Each row is a point. Each copy is the shape, with its points in the same order, turned, moved and blurred by noise. Say if it was mirrored as well.

Shape (9 x 3):
[[-32  -6  -5]
 [ 13  16  -5]
 [ 35 -26  -5]
 [ -4  20  35]
 [  5  44  47]
 [ -7  18  38]
 [-15 -13  14]
 [-44  -3   1]
 [ 43 -29 -37]]
Copy 1 (9 x 3):
[[-10 -14  -4]
 [ 29  17  11]
 [ 49 -16  38]
 [  5  34  23]
 [  5  64  22]
 [ -8  33  24]
 [ -5  -3  21]
 [-22  -9  -5]
 [ 62 -34  28]]
Copy 1 is: only turned
Copy 2 (9 x 3):
[[-20  22 -13]
 [ 14   9  14]
 [  0 -35  22]
 [ 30   6 -25]
 [ 58  18 -23]
 [ 33   7 -32]
 [ -8   2 -21]
 [-25  25 -30]
 [-23 -31  53]]
Copy 2 is: mirrored
Copy 3 (9 x 3):
[[-28 -11 -18]
 [  9 -28   9]
 [ 39   2 -13]
 [-16   1  31]
 [-11  -9  60]
 [-17   6  32]
 [-12  14  -3]
 [-42  -3 -15]
 [ 53 -21 -37]]
Copy 3 is: mirrored

Shape (9 x 4):
[[-24 -19  30  -5]
 [ 29 -27  13   3]
 [-27 -19  25  14]
 [-31  -8 -62  22]
 [  3  48 -26  13]
 [-26 -22  29   2]
 [  5 -25  29 -17]
 [-33 -17   7 -43]
 [ 28   4  27 -13]]
Copy 1 (9 x 4):
[[ -1  34  10  27]
 [-19 -17 -11  11]
 [ -4  29  27  27]
 [  7 -11  72 -37]
 [ 59 -32  24  -5]
 [ -5  31  23  25]
 [-12  21 -13  11]
 [ 11  57   4 -22]
 [ 13  -7 -27  16]]
Copy 1 is: mirrored
Copy 2 (9 x 4):
[[  1 -13  25  30]
 [ 22  -8 -27  11]
 [-16  -4  16  30]
 [-16  78   4  14]
 [  1  37  24 -43]
 [ -6 -12  16  33]
 [ 27 -15   7  26]
 [ 31  15  44  46]
 [ 34 -22   0 -11]]
Copy 2 is: mirrored
Copy 3 (9 x 4):
[[-22  32 -34  -5]
 [ 13  21 -18  38]
 [-35  17 -26   4]
 [-14 -60  -9 -11]
 [  7 -18  40 -16]
 [-26  23 -37  -1]
 [  7  36 -34  15]
 [  6  14 -49 -34]
 [ 22  44   2  17]]
Copy 3 is: mirrored

Shape (14 x 8):
[[ -9 -31  38 -32 -32  21  25 -12]
 [ -9  -7 -18 -15 -29 -21   1  25]
 [ 32 -31   0 -48 -15  11 -29  23]
 [ 33 -19 -54 -23 -24  -8 -13  26]
 [  6 -40  30  -6 -26   0  24   3]
 [-57  23 -25  41   4  13   2 -36]
 [-23  22 -37  41  25   3  18  26]
 [  6  -2  36  15 -40  31  26 -23]
 [ 11 -15 -19 -39  -5 -27 -18  38]
 [-21 -19 -17  18 -11   1 -31  38]
 [-21  11   1  55  15 -21   6 -27]
 [-32  36  -7  37  25  20  17 -21]
 [ -3 -53  15  -9 -14  22  24 -21]
 [ 31 -10  -5 -13 -16  -8  -8  13]]
Copy 1 (14 x 8):
[[ 25   3  51 -20  -8  14  42  -9]
 [-12   4   6  38  -9  30  26  15]
 [  9   8   7  37   0 -25  65  -6]
 [-16  -7 -16  67 -20  15  54 -12]
 [  5 -13  57   7   4  13  32 -14]
 [ 11   9 -27 -16 -11  58 -47 -26]
 [ 15 -34 -32  34  14  49 -32  -5]
 [ 42  -3  54  -2 -31  22   1 -27]
 [-19  -2  -7  43   5   1  45  23]
 [ -1  24  -7  46  28  26   5 -12]
 [-14 -17   1   7  -8  25 -57 -23]
 [ 33 -20 -21 -10 -11  38 -47 -16]
 [  6 -11  37 -15   1  24  37 -40]
 [ -2 -12  11  41 -15  -6  29  -5]]
Copy 1 is: mirrored
Copy 2 (14 x 8):
[[ 30   0  11  32 -34 -42  17  38]
 [-12 -41  23 -31 -23 -16  11  12]
 [ 13  -1   7 -15 -73  11  15  39]
 [ 18 -21  18 -57 -34  25  28  16]
 [ 35 -23  19  28 -28 -25   3  36]
 [-21   7  16  18  20 -29  35 -61]
 [-26 -35  -1   4  31  21  43 -23]
 [ 29  18  36  43  10 -24   7  30]
 [ -8 -37   1 -40 -49   4   9  22]
 [-25 -39  34   1 -32  16  38  -7]
 [  2 -22  10  25  23  -1  -6 -50]
 [-25   2  -9  28  37  -8  27 -35]
 [ 52  -8   5  33 -30 -27  35  14]
 [  9  -7  21 -14 -24  12  -6  21]]
Copy 2 is: mirrored
Copy 3 (14 x 8):
[[ 44   3 -10 -51 -43  32   6  -9]
 [  5  22   0 -17  21  19  33 -11]
 [-21   3  16 -46 -10  46   3  30]
 [-54  24   2 -23   7  32  17  -7]
 [ 28   4 -19 -41 -35  -1  21   4]
 [ 37 -14 -41  11  37  -5 -28 -59]
 [ -1 -39 -36  29  43   3  22 -33]
 [ 42   4 -35   2 -46  17  -9  -5]
 [-22  14  29 -32  25  31  31  11]
 [  5  10 -35 -18  43  12  11  12]
 [ 29 -18 -23  20  19 -44 -16 -28]
 [ 34 -44 -28  24  19   0 -19 -45]
 [ 21 -14 -32 -54 -31   5  -2 -15]
 [-17   5  10 -11 -12  18   8  10]]
Copy 3 is: mirrored

Shape (12 x 9):
[[ 17 -19  26 -19  22  -7  -2  41  12]
 [-13  34 -12   1 -10 -24  11  22  11]
 [-48  27 -19  27   5 -36  16  77  20]
 [ -7  33  21 -14  -2  15 -18  29  -7]
 [ 26 -23 -27  -4 -22  40  16 -24  18]
 [ 20   1 -17  44   7  34  -4 -40  38]
 [  3 -39  17  15  -1  22  22 -57   0]
 [ 18  59 -14  12  35 -49  16  38  -6]
 [ 45  -1  29   0 -12  -8 -27  10 -27]
 [  9 -34 -14  -5  11  24 -26 -22 -24]
 [ 46 -34  -2  51  -8  13  16 -26  -3]
 [ 10 -21  23 -30 -10 -29 -42  12   7]]
Copy 1 (12 x 9):
[[ 26  36 -16  41  16 -30  -6   7   1]
 [-21  12 -36 -16   2 -36  -4   7  14]
 [-66  50 -45  -1  22 -68 -20   6  28]
 [  1  -6 -35  26  -3 -34  15  -7  23]
 [  8   0  36  -2 -13  -5  12  53 -15]
 [ -5   1  30 -33  25  -3  52  23 -30]
 [ 17 -20  55   0  29   2 -10   6 -37]
 [-26  42 -71 -18  -6 -34   0 -24 -17]
 [ 17   5 -29  35  10  36  11  -5  -4]
 [  1   4  44  29 -11  18  16  -8  -5]
 [ -8  11  22   6  34  32   9  30 -50]
 [ 35  32  -7  21  10   8 -11  -8  48]]
Copy 1 is: only turned
Copy 2 (12 x 9):
[[ 55  25  10  23   2 -19  -2  19  -7]
 [-14   4 -17  16  -1   2  20  10 -20]
 [  0  12 -45   4  21  11  54  57 -39]
 [ 12  24  11  16 -41   7  24  16   7]
 [-15  -4  37  13 -11  -8 -68  25  -5]
 [-25  27  18   3  18  34 -65  15  26]
 [  5  -6  -8  -2 -13 -16 -82  10  39]
 [ 18  11 -33  21   7  43  32 -22 -46]
 [ 35  24  25 -22 -24 -11  -9 -30  -1]
 [ 28 -27  37 -13 -13   8 -37  13  28]
 [  9  20   4 -36   7   5 -81   0  -7]
 [ 32   4  29   3   7 -41  17 -11  21]]
Copy 2 is: mirrored
